Every row gives one point. To make a cloud, some directions were put in groups of two or more. Within a group, all points are equally far from the middle, so they leave a hole (a ring in 2 directions, a hollow ball in 3). The other directions are filled evenly. Then the cloud was stretched, turned, moved and blurred a little. Count the holes, and give their numbers of directions, smallest first.

Cloud, 13 rows:
[[  0.3 -19.4]
 [ 26.8 -31.6]
 [ 24.9 -26.1]
 [ 29.8 -17.0]
 [  8.2  16.4]
 [ 13.0 -12.3]
 [-21.5   9.6]
 [ 10.3  24.4]
 [ -8.1   8.8]
 [ 19.3 -24.0]
 [ 27.9  -1.2]
 [-27.2  15.8]
 [-20.7  34.3]]
Holes: 0

Cloud, 20 rows:
[[ 21.6  -6.8  -3.9]
 [  2.0 -23.4  16.3]
 [-26.6  13.7 -28.1]
 [ 19.4  38.3  10.1]
 [ -6.5 -23.2  15.4]
 [-11.1  32.9  20.9]
 [-22.9  29.6 -25.2]
 [ 26.4  22.9   0.1]
 [-34.5  -1.9  -4.1]
 [ 27.7   0.9  12.0]
 [ -1.8   9.7  33.1]
 [ 26.5  23.2   1.6]
 [-16.5  23.4  22.4]
 [-17.9  25.7 -29.5]
 [ 17.5 -15.9   1.5]
 [-11.1 -20.5  17.1]
 [-30.2  17.5   8.8]
 [ -2.9 -16.4  24.4]
 [-20.6  38.4 -16.9]
 [ 24.1  22.0  -6.4]]
Holes: 1 (3)

Cloud, 31 rows:
[[ 31.7  -7.0  -7.1 -34.1]
 [ 14.5 -40.9  -3.8 -12.1]
 [ 10.5  -4.5 -44.1  -0.5]
 [-27.3 -20.5 -22.8 -31.9]
 [-10.4   2.0  17.5 -39.2]
 [ 23.2  18.9  -7.2  16.3]
 [ -2.9 -42.3  -7.5 -12.4]
 [ 10.5 -15.4 -31.3  24.4]
 [-21.3  13.0  17.3 -10.4]
 [-10.6 -23.5 -17.8  22.0]
 [ -7.7 -41.2  -1.1 -22.6]
 [  5.7  -6.7  25.8  10.8]
 [ -7.9 -39.8 -13.1  -5.6]
 [ 34.1   4.5   2.8  -9.2]
 [  1.2  15.0 -35.7   3.2]
 [  6.7 -14.1 -37.1 -38.4]
 [ 24.7 -32.0 -26.7  -9.6]
 [-15.5   1.1  11.2  26.1]
 [ 18.0 -40.2  -4.1 -12.3]
 [-17.9 -27.7 -16.6  10.1]
 [  7.5  14.3   4.7 -35.1]
 [ 19.7 -11.7  21.8   7.0]
 [ 35.4   0.4   4.2  -8.6]
 [-30.2 -17.2 -14.9   5.9]
 [-18.4  -4.0  -0.8  29.6]
 [-31.0 -22.4 -19.1 -15.5]
 [-18.4 -16.3 -12.8  24.5]
 [ 19.1 -27.6 -33.2   0.6]
 [ 25.5  17.1  -3.8  13.7]
 [  7.5  18.3   3.9 -28.7]
 [ -4.0 -10.1  29.0  -5.2]]
Holes: 2 (2, 2)
